Each row of a before or after table is a point. One or more steps were done to the points. Then noise was added and the rows were shuffled. The steps act on columns, c1 being the first. What was done? A step turns or swaps two columns, mirrors them in a line or flattens them onto one, adds a multiple of one to another, or multiplies or shifts one. Angles are multiples of 10 degrees, from the lower column toward the higher: turns from -170 to 170, lines from 10 to 170 but not 90. Use the fewest steps. Two steps may share a column if one is a turn and the other turns, adds or multiplies; they go together, in the order done. Otherwise the lowest column goes first.

Before (8 x 2):
[[-5.8 -2.0]
 [-0.9 -4.0]
 [-3.9  3.8]
 [ 6.2  5.3]
 [ 0.1  2.8]
 [-1.1 -2.5]
 [ 9.1  3.9]
 [-0.2  1.8]]
After (8 x 2):
[[ -9.6   5.2]
 [ -2.9  -2.9]
 [ -0.3   2.6]
 [ 15.4   7.1]
 [-14.4  -2.3]
 [ 22.8   4.8]
 [ -1.9  -5.0]
 [  0.5   3.1]]
Steps: multiply c1 by 2.5; multiply c2 by 1.3

Before (10 x 4):
[[ 6.7  2.9  4.0  0.0]
 [-2.2 -6.1  5.6 -4.7]
 [ 0.4  4.6 -0.7 -3.9]
 [ 1.9 -3.1 -2.4 -2.0]
 [ 2.4  1.9  2.9  0.3]
 [ 8.3 -9.5  5.1  4.9]
 [-2.0 -2.0  6.0 -0.2]
 [ 6.9  0.2 -3.9  8.5]
 [-3.7 -4.3  4.6  1.3]
 [ 5.6 -6.9 -0.8 -5.2]]
After (10 x 4):
[[ 6.8  0.1  2.4  9.1]
 [ 0.4  1.9  2.3 -1.7]
 [ 3.9  2.9  3.1 -2.4]
 [ 0.7 -4.1  4.3 -1.9]
 [ 4.9 -3.1 -3.2  0.0]
 [ 0.0 -1.9  4.6 -3.9]
 [17.8 -9.6  7.0  0.4]
 [-4.1  4.6 -3.3 -2.6]
 [12.7 -7.1 -4.0 -3.4]
 [ 3.8 -6.3  1.5 -7.1]]
Steps: add -1 times c2 to c1; turn c3 and c4 by -40 degrees

Before (12 x 8):
[[ 0.0  1.0 -6.5  6.1  6.5 -4.5  2.2  1.9]
 [-3.2 -6.1  0.6  5.6  9.6 -5.9  4.4  7.8]
 [ 1.6 -2.4  0.3 -4.3 -1.3 -1.6 -4.3 -0.6]
 [-3.4  4.9 -3.4  0.1  1.0  5.0 -1.1  3.6]
 [-4.1  4.7  5.3  0.8 -2.1  4.1  2.5 -6.1]
 [-4.6  2.8  5.4  2.5 -3.7 -4.2 -4.7  1.4]
 [-6.0 -0.6  2.7 -0.5 10.1 -2.6 -0.1  7.6]
 [-0.3 -1.8  2.2  3.3 -3.9  4.3 -0.2  7.5]
 [-2.4 -1.5 -0.3  1.2 -3.8  6.1  3.9 -6.1]
 [-0.7  1.3 -5.6  5.6  1.7  6.5 -6.2  0.1]
 [-3.0  4.6  5.6  8.2  8.2  5.7  1.7  4.1]
 [ 1.3  6.5 -0.1 -5.0  4.3  0.1 -1.0 -2.7]]
After (12 x 8):
[[ 6.4 -1.5 -0.2 -1.7 -4.0  5.7  4.0 -1.3]
 [-2.3  4.8 -3.2  0.7  1.1  4.1 -1.0 -4.2]
 [-6.9 -6.5  0.2  1.4  9.8 -5.4  7.0 -4.2]
 [-3.7  4.3  5.6  5.3  8.2  7.4  6.9 -3.8]
 [ 0.3 -2.4  0.3 -0.6 -1.6 -1.6 -5.4  1.9]
 [-2.0  1.0 -6.4  3.3  6.6 -6.7  5.9 -0.3]
 [-6.4 -0.3  3.1 -0.6 10.4 -1.9 -0.1 -7.1]
 [ 6.6  5.1  5.3 -0.8 -2.4  5.8  2.9 -2.8]
 [-0.5  2.9  5.2  4.8 -3.7 -2.5 -1.9 -4.2]
 [ 2.5  6.4 -0.5 -3.2  4.4 -0.2 -4.3  1.9]
 [-7.3 -1.6  2.3  2.7 -4.1  4.7  2.2 -2.1]
 [ 0.2  1.1 -5.7  8.2  2.0  4.8 -1.3 -1.0]]
Steps: turn c1 and c8 by 100 degrees; add 0.3 times c3 to c6; turn c4 and c7 by 40 degrees

Before (13 x 12):
[[ -2.9   4.0  -8.2   6.8  -5.9   1.3   5.1  -6.0  -1.5  -9.6  -5.5   0.0]
 [ -0.1  -4.0  -5.9  -1.0  -2.9   4.4   0.9  -3.5   1.3   1.8   7.2   5.8]
 [ -8.4  -1.8   7.4  -5.2  -0.7   1.7   6.4  -0.6  -5.7  -1.5  -2.0   4.3]
 [  5.1  -3.0  -4.8   0.2  -0.6  -2.9   1.0   0.9   4.4  -4.5   2.1  -2.4]
 [  6.3   8.9   9.1   1.8   0.4   1.4  -8.6   4.9   7.4   2.8   4.9   5.1]
 [  5.0  -1.3  -2.8   1.9  -0.8   2.0  -0.3  -3.5   0.1   2.7  -2.1   3.8]
 [  6.0   5.4   0.1   4.8 -10.8  -4.6   0.0   1.4   2.2  -0.8   5.1  -0.8]
 [  1.7   9.2  -2.3   1.5  -5.0  -4.4  -0.5   3.1   0.6   1.7   3.6   7.8]
 [  2.1  -4.0  -2.4  -2.4  -1.4   6.0   4.0   1.9   6.7   4.5   1.2   4.3]
 [ -2.4  -1.9  -3.8  -1.3  -1.7   0.1   0.8  -0.2   2.8   3.8   2.0  -3.9]
 [  1.4   3.7  -1.7   6.8 -10.7  -6.7  -5.5   4.3   1.8  -5.8  -1.2   0.2]
 [  2.4  -1.4  -3.8  -5.9  -5.7   0.8  -0.7  -2.2   2.9  -3.0  -1.4  -2.1]
 [ -0.4   4.9  -5.6   4.7  -9.1  -1.5   1.2   4.8  -7.0  -8.3  -1.9  -4.6]]
After (13 x 12):
[[ -2.4  -1.6  -3.9  -4.0  -1.9   0.3   2.1  -0.1   2.7  -3.2   1.9  -4.6]
 [ -0.4  -9.1  -5.6  14.1   5.0  -4.6  -1.6   4.9  -6.9   8.3  -1.8  -4.0]
 [ -8.4  -0.8   7.3 -15.7  -1.7   5.2   5.5  -0.7  -5.7   3.8  -1.9   5.0]
 [  2.3  -5.7  -3.8 -17.6  -1.5   2.3  -1.7  -2.1   3.0   2.6  -1.3  -1.6]
 [  1.4 -10.7  -1.6  20.4   3.7 -20.1  -7.3   4.3   1.7   3.4  -1.3   0.5]
 [  5.0  -0.6  -4.7   0.7  -3.0  -8.8  -0.6   0.8   4.4   4.5   2.0  -3.1]
 [ -2.9  -6.0  -8.2  20.4   4.0   3.9   1.4  -5.9  -1.6  10.9  -5.5   1.9]
 [  2.2  -1.3  -2.5  -7.2  -3.9  17.9   5.2   2.0   6.8  -2.8   1.3   3.8]
 [  6.2 -10.8   0.0  14.3   5.5 -13.8  -0.5   1.6   2.2   0.7   4.9  -2.3]
 [  5.1  -0.9  -2.7   5.8  -1.3   6.1   0.9  -3.3   0.4  -2.7  -2.2   4.5]
 [  6.2   0.4   9.1   5.5   8.9   4.3  -7.2   4.8   7.4  -5.5   5.1   3.6]
 [  1.6  -4.7  -2.2   4.6   9.2 -13.3   0.1   3.2   0.7  -1.7   3.4   6.7]
 [  0.0  -2.8  -5.7  -2.9  -3.9  13.2   1.4  -3.5   1.3  -1.4   7.1   3.5]]
Steps: swap c2 and c5; multiply c4 by 3; multiply c6 by 3; mirror c7 and c10 in the line at 10 degrees; add -0.3 times c11 to c12
